Rows are points. To make a cloud, some directions were put in groups of two or more. Within a group, all points are equally far from the middle, so they leave a hole (a ring in 2 directions, a hollow ball in 3). The other directions are filled evenly. Then the cloud was stretched, turned, moved and blurred a little. How many holes are there, and how many directions does each take, smallest first?
(in the rows, 128 means zero)

Cloud (13 x 2):
[[164 150]
 [ 98 135]
 [108  83]
 [ 98 135]
 [183 126]
 [177 138]
 [180 133]
 [143 157]
 [173 143]
 [179 134]
 [138  73]
 [123  75]
 [184 112]]
Holes: 1 (2)

Cloud (19 x 3):
[[167 148 135]
 [121 126  64]
 [111  73  94]
 [164 129  83]
 [140  82 153]
 [ 74  99 116]
 [ 80 124  86]
 [101 143 159]
 [176 116 100]
 [110 141  73]
 [ 77 139 110]
 [ 75 100 104]
 [ 71 124 121]
 [ 77  94 105]
 [106  75 139]
 [147  73 108]
 [ 82 136 145]
 [165 126  82]
 [ 87  85 134]]
Holes: 1 (3)

Cloud (28 x 4):
[[171 120 175 128]
 [154 173 114 136]
 [117 142 113 170]
 [154 137  73 163]
 [177  79 148 151]
 [163 130  73 110]
 [151  89 146  84]
 [142 175 139 121]
 [160 154 178 120]
 [180 103 170  92]
 [150 146 151  48]
 [120  98 164 109]
 [111 175  88  71]
 [115 133 169  65]
 [147 105 158 146]
 [186 149 124  73]
 [162  74 115  97]
 [159  88 120 102]
 [164 167  97  46]
 [ 97 126 110  96]
 [195 127 176 117]
 [130 130 120 146]
 [112 180 119  73]
 [143  67 152 104]
 [163 118  78 108]
 [134 149 146  93]
 [101 120  90 109]
 [188 140 119 147]]
Holes: 0

Cloud (29 x 4):
[[ 65 137 166 124]
 [159 103 136 182]
 [ 80 179 111 111]
 [147 105 173 109]
 [162 167 106 106]
 [109 159 191 165]
 [178 163 139 168]
 [141 162 187 169]
 [114 194 106 139]
 [154 141 198 135]
 [158 151 109  93]
 [174 146 174 167]
 [ 85 111 124 104]
 [108  91 163 156]
 [150 131 183 102]
 [ 94  98 165 157]
 [157 185 120 153]
 [ 91 100 165 155]
 [131 192 115 156]
 [105 158 197 146]
 [164 173 145 171]
 [115 101 133  97]
 [106 135  75 153]
 [ 62 149 141 107]
 [121 104 129  93]
 [179 150 159 171]
 [ 91 140  77 135]
 [105 109 149 190]
 [115 105 124  95]]
Holes: 2 (2, 2)

Cloud (56 x 6):
[[ 99 130  59  98 101 118]
 [145 123 133 192  95  94]
 [155 150 192 149 137 102]
 [135 149 100 125  59 153]
 [107 103 146  71 154 122]
 [164  68 136 160 111  94]
 [175 108  82 111 139  86]
 [145 143 160 128 192 101]
 [ 82 103 135 175  81 130]
 [114 161 138 159 104 197]
 [175 121 150 113 122  78]
 [119  61  70 131 121 146]
 [143 109  99 186 177 114]
 [ 72 155 113 153 168 119]
 [152 170  75 108 168 120]
 [ 82  89 136 147  81 113]
 [167 150  67 108 138 102]
 [147  96 135  99  78 176]
 [105  94 189 151 135 179]
 [121 165 110 128 106 200]
 [157 172 142 102 164 106]
 [167 145 144  98 154  86]
 [150 142 120 112 154  68]
 [130 153  90 159 193 125]
 [174 137 149  92 151  95]
 [130 153  88 106  79 107]
 [153  80 110 189 162 136]
 [ 66  90 111 166 141 151]
 [139  72  86 108  86 151]
 [135  55 123 144 131  94]
 [130 153  81 107  85 101]
 [127 133 115 171 191 100]
 [125 178 119  91 121 107]
 [172  83  78 125 137 171]
 [189  90 130 141  93 104]
 [105 123 161 118 154 201]
 [143 192 125 117 162 151]
 [166  72 113 177 120 108]
 [146  74 153 137 138  77]
 [173  96 121 196 117 128]
 [189 109 139 182 104 146]
 [ 66 127 130  97 154 119]
 [103 119  93 105 162 197]
 [121  98 131 108 204 139]
 [128  95 166 113  71 157]
 [ 80  78 124 121 113 101]
 [109 169 114  84 126 176]
 [122 135 110 198  86 142]
 [156 178 103 121  95 165]
 [131  72 188 131 116 113]
 [126 177 170 157 165 135]
 [ 93 134  87 176 120 182]
 [134 127 136 181 100  80]
 [ 85 142 187 129 110 147]
 [129  70  85 149 143 180]
 [120 149 101  78  86 156]]
Holes: 2 (2, 4)

Cloud (51 x 6):
[[139  65 109 170 157 140]
 [110  75 122 157 130 134]
 [ 76 169 134 157 160 152]
 [181 155  69 124  85 175]
 [180 145  97 125 124 104]
 [184 130 148 147  80 115]
 [ 94 141  83 168 133 139]
 [211 122 144 127 141 180]
 [175 125 104 166 133  87]
 [171 119 147 123 115 184]
 [206 120 128 134  94 108]
 [125  84 150 148  71 164]
 [183 103 133 105 123 166]
 [200 101 156 110 137 167]
 [139 137 162 144  97 135]
 [177 137 117 148 150 136]
 [132  78 147 108  82 156]
 [158  99 157 140  86 151]
 [160  77 123 191  99 155]
 [130 146  85  92 123 178]
 [104  72 147 113 119 176]
 [114  89 150 169  83 141]
 [143 112 143 164 109  88]
 [126 117 140 126 186 173]
 [156 127  85 143 151  91]
 [ 83 141 141 151 160 165]
 [133 188 129 119 114 126]
 [170  77 115 180 138 123]
 [153 156 120 175 188 114]
 [132 125  92  76 142 167]
 [113 163 146 115 150 113]
 [154 130  69 104 108 169]
 [138 142 148  67 150 122]
 [144  53  74  91 149 160]
 [167 141 117 134 121 201]
 [ 94  82 173 100 141  92]
 [104  79 122 112  69 169]
 [212  53 103 130  97 136]
 [234  93  89 168 103  95]
 [162 145 167 147 154 116]
 [191  62 101 112  96 114]
 [165  94 127 104 113 172]
 [205  86  97 104  71 132]
 [135 100 104 188 108  87]
 [178 101  97 129 149 164]
 [141  88  94 101 134 164]
 [142 188 145 116 129 113]
 [ 93  79 103 194 164 111]
 [147 119  66 175 162 120]
 [189 159 134 144 114 115]
 [106 173 159 144 140 157]]
Holes: 0
